Each row is a point. Examples show where two turns around zero, p and q, send a point. Write where each new point lands after one turn and then the other. Backwards means that the second turn is done in reverse. Each puzzle has new turns, and all numbers are rounded.
In the rows, 128 means zero.

Turn p:
[204  83 119] => [208 136 165]
[143 156 128] => [139 134  99]
[ 78 134 153] => [ 73 140 129]
[ 88 140 112] => [ 92 103 118]
Turn q:
[149 148  71] => [104 168 171]
[ 98  74 173] => [186  89  97]
[120 154 100] => [111 163 131]
[172 151 115] => [ 87 123 159]
[102 113 180] => [150  96  82]
Where do these land?
q, then p: [144 145 132] => [106 124 136]
q, then p: [170 146 150] => [ 93 125 164]
q, then p: [111 122 177] => [151  90 155]
q, then p: [114 152 139] => [119 101 120]
q, then p backwards: [100  75  42] => [203  73 176]

Turn p:
[ 58 156 169 168] => [ 73 141 146  54]
[114  60  74 139] => [ 83  83 103 184]
[147 146 148  91] => [160 159 148 135]
[124 157 103 101] => [149 111 166 133]
[167 139 170 108] => [166 176 120 126]
[158 110 104 162] => [137  98  84 135]
Turn q:
[149 157 107  81] => [ 92 104  88 108]
[ 63  91 142 170] => [189 178 164 121]
[155 180 112 132] => [128  76  98 139]
[151 158 152 110] => [106  87 136 117]
[122  54 127 147] => [125 194 155 155]
Where do these land?
p, then q: [ 88  75 160  92] => [201 101 137 103]
p, then q: [136  85 144 167] => [155 147  77 124]
p, then q backwards: [164  88 111 127] => [151 137  85 155]
q, then p: [147 204 157  77] => [ 74 145 139 207]
p, then q: [149 129  66 143] => [112 176 140 170]
q, then p backwards: [130 158 124 126] => [136 132 108 149]
p, then q: [ 82 156 136 164] => [107 152 131  71]

Turn p:
[117 136 130  98  88 102] => [115 101 169 152 115 126]
[ 90 152 104 128 190  84] => [ 78 152 113  96  84  82]
[147 117 102  79 129 115] => [115 149 182 118 139 126]
[191 163 141 179 111 130] => [193 117 106 148 157  82]
[ 96 146 109  92 130 131] => [ 76 128 142 135 131 127]
[111  31  97 103  94 138] => [135 168 173 142 102 217]
[ 86 165 123 136 148 132] => [ 84 121  94 133 120 109]
[140 152 143 159 145 151] => [141 122  86 122 149 112]
[173  90 204 178 118 168] => [215  92  86 104 152 170]
Turn q:
[ 98  99 114 120 115 160] => [168 134 124 100 150 112]
[163 100 120 170 114  98] => [117 124 170 111  76 126]
[172 191 146  85 132 183] => [112 101 111 149 184 207]
[171 145  75 123 142 100] => [100 105 188 159 138 122]
[ 98 109 170 148  59  99] => [162 195 116 119  73 139]
[123 106 121  83 160 141] => [108 130 122 107 178 107]
[ 71 145 149 167 175 116] => [129 105  66 151  99  82]
Where do these land?
q, then p: [108 106  60 110 190 160] => [141 151 153  50  71 123]
p, then q: [134 144  61 109 118 143] => [125 105  84 172  97 120]
q, then p: [144  92 143 122 125 124] => [ 97 107 147 126 137 130]
q, then p backwards: [ 98 111 155 135 120  71] => [111 131  79 157 156  96]
p, then q backwards: [101 120 205 123 105 127] => [162 146 130 178 151 180]
p, then q: [115 115 163 168 109 126] => [147 118 174  98 128 138]
q, then p: [196 210 109 129 128 144] => [154 136  51 118 135 199]

Turn p:
[115 181 125  60 154 169 140 119] => [209 171 101 130 120  97 128 122]
[124 148 108 119 191 150 133 101] => [181 106 102 113  97 119 102 113]
[168 156 141 144  85 131 116 179] => [100 175 168 139 107 140 137 174]
[109  95 127 162 113  96 111 151] => [ 77 120 142 122 151 158 113 117]
[128 147 136 110 154 160 186  94] => [186 106 115 101 130  86 145 144]
[105 128  81 148 109  92 122 136] => [122 113 140 153 162 170  97 133]
[118 140 141 148 115  82 106 124] => [ 97 131 101 132 139 168 129 143]
[153 117 135  97 131 107 125 160] => [131 150 151 128 117 152 161 107]
[147  56 132 135 135 148 120  31] => [102  42  94 157 114  72 153  90]
[112 111 154 158  94 144 120 185] => [ 75 165 166 105 145 118 113 136]
Turn q:
[145 138 163  76 175 170 107  73] => [144 103  97 132 125 199  97  66]
[202 162 159 141 140 130 185 138] => [ 85 188  73 146 134 154 168 117]
[126 108 114 132 100  87 128 120] => [108 103 139 121 119 119 138 169]
[120 138 102 115 110  85 128 179] => [129 126 126 150 163  90 127 179]
[141  90 160  98 159 168 107  67] => [137  91 103  90 100 180 105  75]
[133  98 144  93 133 181 105 113] => [148 119 104  96 112 146  80  97]
[ 86 135 120 154 130  83 136 153] => [133 121 168 133 161 101 162 152]
[110 114  87 173 136 113 118 169] => [143 125 146 134 126  58 155 135]
[100 145  71 145 103 112 159 141] => [155 147 157 154 113 105 150 181]
[121 122 179 117 125 172 134 113] => [128 151 130  90 132 165 103  95]
[124 157 109 164  96 108 101 142] => [100 134 165 161 123  91 122 141]
Where do these land?
p, then q: [ 81  50 134 167 133 111 121 122] => [178  60 153  91 127 157 129 110]
p, then q: [108 107 141 148 142 148 129  99] => [138  82 129 122 126 123 131 151]
q, then p backwards: [139 144 205 157 135  50 148 173] => [ 88  80 186 133  48  90 151 136]
p, then q: [142 185 149 132  94 138 107 107] => [132 160 142 163 141  76 137 152]
p, then q: [144 139 125  89 136 106 147 100] => [125 153  95 126  96 128 156 137]
q, then p backwards: [108 139 105  91 153 118  54 135] => [105 103  57 140 131 148 137  84]
q, then p: [182 114 126 105 110 126 151 169] => [162 140 148 150 141 171  84 126]
q, then p: [144  98 119 121 154 164 132 106] => [138 113 139 180 131 110 143 132]
q, then p: [ 87 151  89 112 104 161 169 151] => [125 167 147 126  73 150 142 175]
p, then q: [145 152  88 158 118 156 121 117] => [ 92 124 138 115 137  78 114 122]

Turn p:
[185 113  65 144 178 172 142 130 171] => [172 151 137 127 136  52 183 102  83]
[180 131  99 163 189 128  92 118 180] => [125 153 123 150  99  30 152 120 107]
[150 106  53 206 168 131 109 157 134] => [153 119  76 167 115  70 210 136 112]
[133 134 195 137  97 154 140 131 123] => [102 112 127 141 146 159  81  92 104]
[100 202  72 102  75  65 166 135 130] => [166  64 168 103 131 140 114 228 143]
[ 89 106 163 113 122 147 115 148 153] => [ 84 141 132 129 174 140 125 112 150]
[129 150 119  78  78 100 112 138  91] => [130  85 133  70 108 158 110 145 158]
[123  67 170 138 123 139 124  84 125] => [ 85 175 129 140 112 170 136  98 104]
[108 125 165  91 127  80 157 141  76] => [142 146  97 101 128 183  79 157 152]
[ 83 146 179 108 124 165 123  97  99] => [121 135 160 153 132 177  91  89 166]
Turn q:
[151  76 112 100 148 120 152 110 163] => [153 131 155  83 136 139 147 181 135]
[104 104 109 191 139  64  86 176 169] => [135  64  99  86 147  76 181  83 154]
[118 129 147 120  77 164 162  97  67] => [139 169 160 178 129 129  59 125 138]
[ 72 133 126 187 123 178 172 102 143] => [110 121 106 108  91  82  48 142 155]
[176 184  88 107 187 109 144 163  95] => [167 119  74 174  88 171 178 147  95]
[101  78 138 111 132 104 126  91 102] => [143 155 174 113 123 135 134 117 181]
[165 184  97 150 102 164  98 153 131] => [128 112  94 144 129 124 110 101  46]
[164  88 151 127 145 189 148 134 125] => [143 157 103 102 166 163  87 163 128]
[141 165 149  90  75  77  89 189 126] => [100  90 150 192 178 133 180  94  98]
[ 96 190 165 153 106  98 114  80 134] => [ 68 159 135 156  95  70 138 100 129]
[120  78 125  72 174 143 118 113 154] => [122 132 156  71 123 187 144 157 148]
Where do these land?
q, then p: [ 97 164 141 190  93 125  80 100  66] => [104 120 182 169  40 134 126 167 125]
p, then q: [112 148 123 111  91  98 174 154 172] => [129 110  92 128 154 189 150 118 164]
p, then q: [108  77 117 121 108 121 176  80 109] => [113 142  96 170 131 158  67 144 107]
p, then q backwards: [196 111  86  77 171 117 176 193 107] => [199  68  90 210 158 139 120 117 144]
p, then q: [100 113 161 143 129 155  91 140 177] => [100 123 119 109  81 102 133 121 180]
q, then p backwards: [135  65 175  85  64 145  95  77 159] => [101 117 152  46 113 154 156 103 210]
q, then p: [178 136 111 146 162 103 175 154 152] => [173 113  80  93 149 112 153 152 101]
q, then p backwards: [116 191 118 136 162 139  56  95 101] => [177  66 159 148 131 152  92  85  95]
q, then p backwards: [ 86 163 171 132 155 106 153 122 100] => [ 89 124 143 156 160 111  70 115 115]
p, then q: [124  88 106 127 171 116  78 149 120] => [126  87 150 140  88  94 141 168 110]
q, then p backwards: [157 152  99 140 101 184 155 144 146] => [168 154 157 154 112  95 175 142 137]

Turn p:
[ 99 121  88 118 116 150  89 117  93 153 169] => [ 89 106 118 114  82  83 136 149 138 116  94]
[128 106 133 122 153 132 124 115  91  98 100] => [114 131 136 106 122 170  97 144 139 148 116]
[129 132 107 131 109 117 117 109 128  77 116] => [114 147  93 133 126 129  97 117 132 164 128]
[132 126 160 154 107 136 140 109 183 148 110] => [146 122 134 193 148 137 123 109 115 103 142]
[156 127 116 118 115 126 164 113  91 112 133] => [115 130 137  95 124 119  93 134 113 141 164]
[101 139 161 147 143 104 158 130 145 169 133] => [127 119 153 153 170 132 169 149 106 111 136]
[125  94 117  83 120 124 142 141 106  80 115] => [109 151 105  75 141 147  90 118 146 121 127]
[143 102  82 110 146 111 125 128 118 125 115] => [144 116  90  93 117 137 111 154 128 130 126]
[141 162 173 118 128 112 125 129 155 159  95] => [151 118 145 149 142 159 158  91  86 123 128]
[113 173 142 132 155 166 131 127 185 165 128] => [139  93 137 174 122 140 190 102 147 113 150]
[113 127  79 155 126 141  96 158  84 122 163] => [117 155 122 108  80  84 140 167 153 143 105]
[149 134 168 139 140 128 120 119 169 143 157] => [160 100 156 159 155 111 137 105 135 129 121]
[135 129 155 144 122 144 128 160 147 147 104] => [156 150 149 149 123 146 143 116 125 101 129]
[126 121 111 123 110 101 132 137  98  95 154] => [111 154 117  95 140  97 110 138 127 149 123]
Turn q:
[146 142 122 100 118 145 130 107 140 106 132] => [117 135 124 131 126 121 169 141 133 147 147]
[118 128 129 125 197 130 124 147 138 112 124] => [166 134 142 129 153 106 105 140 106 114 167]
[120 129 147  97 156 136 219 118 115 109 105] => [162  73  83 134 170 143 170 122 101 117 156]
[105 131 122 125 114 141 137 134 142 137 156] => [139 119 124 132 125 132 118 122 142 167 123]
[125  78 111 100 121 133 105 144 101 158 139] => [115 124  98 148 110  90  96 114 167 114 124]
[107 121 109 105 112  94 124 125 126 137 136] => [145 136 116 110 120 113 135 103 157 128 110]
[166 133 109  98 105 135 111 108 131 110 154] => [106 148 129 134 112 121 165 147 168 140 144]
[109 144 151 225 149 109 116 105 123 171 119] => [137 134 149  95  92 189  68 133  77 106 104]
[158 141 150 155 107 123 121 137 113  97 144] => [104 151 145 144 149 165 136 150 138 120 115]
[117 149 100 130 113 147 109 118 124 104 107] => [ 97 141 128  93 140 111 137 137 119 148 129]
[141 129 138 162 156 100 129 186 123 200 132] => [162  87 169 145 110 130  71 138 133  88  90]
[127 143 162 104 107 142 112 119 139 103 106] => [113 154 122 148 137 115 164 130  98 143 115]
[126  97 115 139 109 128 128 116 150 119 109] => [101 129 134 123 121 129 131  87 124 130 141]
Where do these land?
p, then q: [122 110 132 113 133 120  90 157 111 105 138] => [129 119 137 117 121  92 164 123 100 124 119]
q, then p: [155 149  64 136 157 145  86 134 136 111 132] => [129 135 139 105 179 104 172  89 128 117  93]
p, then q: [156 110  97 110 148 136 132 121 147 138 121] => [102 132 138 143 121 114 133 118 165 128 155]
p, then q: [146 137 120 134 114 117 122 136 146 183 131] => [108 124 119 128 153 158 140 128 154  90 130]
q, then p: [147  84 135 161 109 129 135 134 139 113 115] => [ 86 117 140 163 130 131 121 136 155 140 116]
p, then q: [136 119 171 126 118 123 125 110  95 130 169] => [153 160 110 147 124 120 123 114  95  96 105]
q, then p: [117 138 100 121 116 104 123  95 126 116 130] => [115 108 109 112 135 126 137  99 120 118 155]
p, then q backwards: [126 157 165 113 123 120 108 109 148 116 119] => [109 110 148 136  95 127 150 141 156 118 118]
p, then q: [ 46 109 159 157 130 132 218 131 148 106 134] => [204 141 158 126 181 148  74 150  98 176 164]
q, then p: [162 158 100 110 119 141 159 149 131 146 117] => [145 143 131 118 173 140 112 144 137  85 125]
q, then p: [123 117 163 141 160 112 100 144  89 108 109] => [128 150 125 113 108 144 141 126 148 192 118]
p, then q: [101 148 129 115 109 157 137 115 121 164 120] => [121 137  95 121 158 158 122 105 131 150 123]
